Rows are points. A path goes straight from each point to the next, and from the last back to the first. The post is the endless flat space through its rows: a point in 2 columns, a line in 3, a plane in 4, and so on, so that a path can go around it. How many times does the path go around the post? Going back the other way cancels.

Post (2 x 3):
[[ 1.7  3.5 -2.9]
 [-1.0 -4.3  1.2]]
Path (22 x 3):
[[-5.8 -2.0 -1.5]
 [-3.2 -6.9 -2.9]
 [ 3.9 -1.5 -2.7]
 [ 5.9  6.2 -4.0]
 [ 4.0 -3.2 -4.9]
 [-4.7 -1.0 -5.4]
 [-1.6  3.0 -1.1]
 [ 2.2  3.1 -0.8]
 [ 4.3 -1.9 -1.5]
 [ 3.9  0.4 -8.1]
 [ 0.2 -1.9 -3.3]
 [ 5.2 -2.0 -3.6]
 [ 2.7 -0.2  1.1]
 [-0.4  0.9  0.3]
 [-3.0 -2.7 -1.0]
 [ 0.4 -1.2 -6.2]
 [-3.6 -1.6 -4.2]
 [-2.8  0.3 -0.6]
 [ 0.4  0.7  3.0]
 [ 6.2 -1.4  2.5]
 [ 4.3 -0.4  2.3]
 [-4.7 -6.1  7.5]]
Times around: 0

Post (7 x 8):
[[-3.2  1.0 -0.4 -4.6 -1.2 -4.5 -1.7  0.8]
 [-3.7  4.6  1.8 -0.7 -0.2 -1.3  0.7 -3.1]
 [ 2.0 -1.8  5.0  6.1  2.2  5.2 -3.5  0.8]
 [ 2.1  4.0  0.0  2.6  1.7  0.8 -0.3 -1.0]
 [ 2.6  1.4  0.8  4.3  4.6  3.3  0.5  7.4]
 [-2.7 -1.2 -1.2  3.2 -0.6 -1.1 -1.4  2.6]
 [-6.9  0.1 -2.1 -4.9 -5.1 -1.3 -3.5  2.1]]
Path (20 x 8):
[[  0.6  -2.0  -3.3  -2.9   1.4   2.3  -2.1   1.4]
 [-10.6   2.1  -4.5   2.7  -5.9  -3.0   6.1  -5.5]
 [ -1.9   3.4   3.4   2.2  -3.7  -3.6   0.3  -5.3]
 [ -2.7   2.6   4.8   8.5  -1.9   4.5   0.6   5.4]
 [  0.4   3.9   0.1   1.3  -1.9   4.2   1.3  -5.1]
 [ -8.4  -0.4  -4.2  -7.2  -4.8   3.2  -4.8  -1.6]
 [ -4.3   2.5  -1.9   1.7  -0.4  -1.4  -4.6  -1.5]
 [ -4.5   0.2  -4.2  -0.7  -2.2  -1.6  -2.7  -2.3]
 [  1.8  -1.0  -2.4   8.2   4.5   1.3   6.3   5.5]
 [  2.3   3.6   2.5   4.1   3.4  -4.0   6.0   1.5]
 [ -8.2   1.6  -3.0   0.5  -4.8  -1.0  -3.9   3.3]
 [ -4.6   0.9   0.1  -1.2  -1.8  -0.3  -4.0  -2.1]
 [ -4.5  -0.4   0.3   3.7  -2.4   4.3  -2.4  -4.9]
 [ -3.0   0.9  -0.8  -2.2   2.2  -2.7  -4.6   1.5]
 [ -1.5   1.8   2.4   1.0   1.2  -1.6  -5.5   3.6]
 [ -6.6   2.4  -6.0  -3.9  -0.4  -1.4  -0.9  -1.2]
 [ -4.0   1.6  -4.1  -2.7  -4.6   7.0   0.8   2.1]
 [  2.7   4.2   1.3  -2.0  -0.1   0.9  -0.6   1.0]
 [  3.0   1.0   8.7   0.5   3.2  -0.5  -4.7   4.5]
 [ -3.5   3.3   2.3  -2.4   3.2   3.5  -4.4   4.5]]
Times around: 2

Post (10 x 11):
[[-2.6 -1.2  0.0 -2.1  2.2 -0.4  4.2  3.0 -1.5 -3.6  0.7]
 [ 3.1  0.9  1.5 -0.3 -1.7  7.2 -0.7 -1.2  0.7  2.3 -3.6]
 [-3.4  2.8 -2.1 -0.3  2.9  4.7  1.2 -4.7 -3.5 -3.1 -4.0]
 [ 3.2 -3.9  0.0  2.4  1.6 -0.1 -3.0 -3.9 -0.5  2.6 -2.6]
 [ 3.5  0.9  2.6  2.8 -8.3 -1.8  1.1 -5.1 -3.2  4.2 -2.8]
 [-2.4  1.7  5.6  0.3  0.4  2.5  1.8  2.0  1.2 -1.7  2.4]
 [-4.9 -3.8 -6.3 -3.6 -3.1 -1.7  0.9 -2.6 -4.1 -2.4 -0.4]
 [-1.6  2.3 -0.2 -2.5  2.9  1.9  4.9  1.6 -5.6 -0.1  4.0]
 [-1.0  4.5 -2.6  4.3 -1.7  3.3  1.8 -2.2 -4.2  4.3 -2.4]
 [-1.6  8.0 -1.6 -0.1  3.5  1.9  0.3 -0.9 -3.0 -3.6  2.1]]
Path (32 x 11):
[[  1.8   2.6  -0.1   0.3   0.3   2.3  -3.1  -0.8  -4.9   3.3  -1.7]
 [ -1.6  -2.4  -3.2  -3.4   2.5  -1.6   2.1  -5.5  -4.6   0.0  -2.4]
 [ -5.3  -3.2  -6.1   1.2   1.5  -0.7   2.7  -8.7  -3.1   1.7  -1.1]
 [  3.6   0.6   1.9   0.0  -2.4   2.6   1.3  -4.2  -2.3   0.7   1.9]
 [ -0.3   3.7   1.7  -1.5  -1.7   5.3   0.5  -0.3  -3.8  -5.4   0.7]
 [ -8.0  -0.1  -0.3   1.2  -2.9   0.0   2.5   1.4  -6.4  -1.2   4.2]
 [  5.6  -1.5   5.2 -10.1  -4.6   3.9   3.6   6.2   1.4  -6.5   4.0]
 [ -0.1  -1.9   2.4  -2.6   1.0   5.6   3.6  -1.6  -3.1   1.9   2.1]
 [  5.6  -4.7   0.5  -5.3   0.5   1.6   1.7  -4.7  -6.1  -2.3  -1.2]
 [  2.2  -0.2  -1.1  -1.8   1.6   5.0  -7.9  -5.6  -0.4  -1.5  -1.5]
 [ -9.0  -1.2  -0.2  -1.8  -1.7   4.4   3.9   7.1   1.2  -2.9  -1.5]
 [ -3.0   3.1  -5.0   4.8  -4.0  -4.2  -2.3  -3.4  -6.7   0.6  -0.8]
 [ -0.8   7.2   1.2   4.4  -0.8   5.8   1.6   1.1  -3.9  -5.0  -4.9]
 [  0.0   6.2   0.3  -0.7  -7.8   0.1   5.0   2.7  -6.0   0.3  -3.6]
 [ -3.2   0.9  -1.3   1.3   0.4   5.8  -1.7  -0.4   0.3   5.3  -2.4]
 [  6.8  -2.3  -1.1  -5.4   1.7   1.9   0.7  -1.4  -1.2   1.3   0.1]
 [  6.5  -2.2  -1.3   2.2  -4.2  -3.7  -5.1  -6.4   4.6   1.7  -2.0]
 [  4.0   1.8   4.1  -1.8   3.3   5.9  -0.7   1.5   5.6   0.6  -2.5]
 [  4.3   0.7   3.5  -1.9  -7.8  -1.5  -1.7   3.0   2.3   0.7  -3.7]
 [ -2.9  -1.1   1.8   0.2   0.6  -1.7  -1.3  -6.3  -8.6  -2.3   0.8]
 [  5.2   1.6   0.3   1.6  -2.2   6.0  -9.5  -4.1  -0.5   1.9  -4.4]
 [  1.0  -2.8   2.9  -2.6  -0.8  -6.5   2.3   1.2  -6.3   0.7   2.4]
 [ -0.8  -6.1  -2.9   0.4   6.9   4.8  -2.1   1.0   2.5   5.3  -2.0]
 [ -0.3   1.8  -0.1  -2.6   5.7   9.0  -1.2  -5.9  -1.5   1.3  -5.1]
 [ -5.4  -1.3   2.9  -3.9  -3.8   6.5   0.1  -1.0  -3.8   0.9   1.4]
 [  5.9  -2.8   2.1   1.7  -5.1  -3.0  -1.2  -3.6  -5.4   2.9  -1.7]
 [ -7.5   3.3  -3.9  -0.3  -0.9  -0.3   3.7  -1.4  -3.6  -6.8   3.6]
 [ -0.7  -1.3   1.3   2.9   3.3   0.8   6.4   1.0  -0.5   1.5  -1.1]
 [ -4.7   4.4  -1.9   6.6   5.8  -0.9   6.3  -5.0  -1.1   2.8  -3.8]
 [  9.4  -0.7   4.0   0.9   0.3   6.6   0.8   1.2   3.3   3.9  -2.9]
 [  0.7   0.2  -4.8  -3.8   0.5   3.0   0.2  -2.2  -2.9  -4.3  -2.5]
 [  1.8  -0.9   3.7   0.8  -0.3   3.2  -2.7  -0.4  -2.4  -4.0  -4.1]]
Times around: 1

Post (13 x 14):
[[-0.1  1.5  3.2  4.0  1.2  2.7  2.9 -8.0  4.0  1.9 -1.0 -2.1  0.0 -1.0]
 [-0.3  1.7  0.3 -5.6  3.5  1.7  2.1 -4.5  0.8 -0.3  2.2  1.8  2.3 -0.1]
 [ 0.3  3.0  1.0  0.2 -2.6  1.0  2.7 -3.9  1.0 -3.0 -1.6  2.1  0.7 -0.7]
 [ 3.5  1.0  2.2 -2.6 -2.1  1.7 -1.7 -6.1  2.4  1.2  2.3  2.2  0.1 -3.7]
 [-1.6 -0.3  3.0  3.3  0.5 -1.4 -0.4  4.7  0.1  4.1 -1.3  1.1  1.3  0.3]
 [ 0.3 -1.2 -0.7  2.5  0.6  0.9  3.3 -4.1  4.5 -2.1  1.2  1.6 -2.2 -4.5]
 [ 1.0  1.7  3.0 -3.1  2.1  2.4  3.8 -3.1  1.9  0.8  2.0 -3.0 -1.6 -0.5]
 [ 3.1 -3.1  0.4  5.4  1.4  0.3  1.1  3.2 -2.5  1.0  0.5 -2.8  2.9  5.4]
 [ 0.9 -3.6  1.7  2.6  1.6  1.3  1.4  3.7 -6.3  4.6 -3.6  0.6 -1.9  2.4]
 [-1.4 -4.7  0.8  2.5 -2.1 -3.4  3.6  3.0 -2.7  4.7 -1.4 -1.8  2.3  4.6]
 [ 4.4  3.7 -2.5  0.2  1.4  1.1  2.2 -3.1  5.0  1.6 -0.4 -1.4  0.0  1.7]
 [-3.7 -4.0 -1.9 -0.6 -1.0  1.5 -3.3  1.0 -4.2  0.0 -3.9 -1.4  1.8 -3.5]
 [-3.8 -5.7 -3.9 -3.4 -4.0  6.6 -1.5  4.2 -3.2  4.1 -0.9  3.7  1.5 -2.8]]
Path (24 x 14):
[[  1.7  -1.6   0.1  -3.9   3.3   2.2   2.7  -3.1   2.8   0.2  -0.4   3.2
   -1.8  -1.3]
 [  4.5  -1.0   1.8  -8.2  -0.2   4.6  -2.2  -9.8   0.3   6.1   3.3  -4.0
    7.5   0.2]
 [  6.5  -2.1   3.5   1.3   5.0  -1.4   4.3  -2.9   3.8  -3.8   3.3  -0.2
   -2.8  -1.9]
 [  3.5   1.2   1.2   3.6  -4.2  -2.4  -3.7   0.6   0.4   2.2   0.2   4.2
    8.1  -1.7]
 [ -0.3  -0.7  -1.1   6.9   1.1   5.1   5.5   0.7   1.6   1.1  -2.3  -2.5
   -6.9  -3.2]
 [ -0.6   4.4   3.3   5.8  -4.0   0.7  -0.8  -2.9   3.2   0.0  -5.3  -4.9
    2.6   5.5]
 [ -6.3  -5.0  -2.1  -1.4  -5.3   7.3   1.1   2.5   1.7   6.7  -5.1   5.8
   -0.2  -5.2]
 [  4.0   3.6   6.1 -11.9  -0.2   3.2  -5.2   4.5 -11.7   5.0  -2.6   3.6
    0.9   1.6]
 [ -1.8   0.2   1.6  -7.2   1.4  -1.2   0.6  -2.3  -4.6   7.3   0.5  -0.5
   -0.3  -1.2]
 [ -6.5  -5.7  -3.5   6.3   3.6   6.6   6.3  -7.9  -1.3   1.5  -1.6  -2.6
   -0.8   1.5]
 [ -2.5  -0.1   4.1   8.2   5.4   0.8  -3.0  -0.2   4.2  -0.8  -4.9  -1.3
    1.5   0.4]
 [  1.8  -5.2  -4.7  -3.8   1.8   6.4   0.6   0.5   3.9  -2.5   2.2  -1.6
    2.7  -4.6]
 [  3.9  -3.3   3.9   1.3  -2.8  -1.5   3.5   0.3  -7.4  -4.8   2.7  -1.3
    1.7   2.7]
 [ -3.1   1.1  -2.6  -0.8  -2.8  -7.4   2.7   0.6   6.9   4.2   2.0   0.0
    2.4  -1.3]
 [ -4.2   7.6   3.8   1.8   2.5   0.0  -6.8   0.9   0.5   2.9  -9.2  -2.8
   -3.0  -0.4]
 [ -3.3  -2.2   1.6  -4.2  -3.5  -4.2   2.0   1.9   3.7   4.9  -1.2   1.1
    0.1  -3.3]
 [  3.9  -1.8   4.4  -5.8   4.8   4.6  -0.6  -8.6  -5.7  -0.4  -0.8 -10.6
    1.1  -3.1]
 [  1.5   4.3  -1.8  -6.2  -0.7  -4.7   3.0  -4.1  -1.4  -7.0   2.8  -2.9
    4.8   0.6]
 [ -4.0   1.6   3.5   1.7   5.1   2.3   0.9   1.4  -2.1  -1.8  -2.5  -0.9
   -2.3  -2.0]
 [ -1.6  -4.5   2.5   0.8   0.6   4.3  -3.8  -7.2  -2.3  -0.8  -3.2  -2.8
   -1.6  -4.3]
 [  0.3  -2.8   3.9  -4.1   2.1   3.6   3.2   0.4  -4.0   1.2  -1.9  -0.9
   -1.1  -0.9]
 [ -6.5   2.1   3.5  -1.8  -2.9  -0.9   7.2   4.9  -2.3   6.0  -2.7   2.5
   -1.6  -2.5]
 [ -3.0   1.1   4.2  11.1  -1.8  -5.4   6.4   1.7   4.0  -2.2  -2.8  -4.2
   -3.6  -1.8]
 [  0.0  -3.9  -2.3  -0.7   1.8  -3.2  -2.6  -1.4   1.1  -5.4   1.7  -2.0
   -0.7   0.3]]
Times around: 5
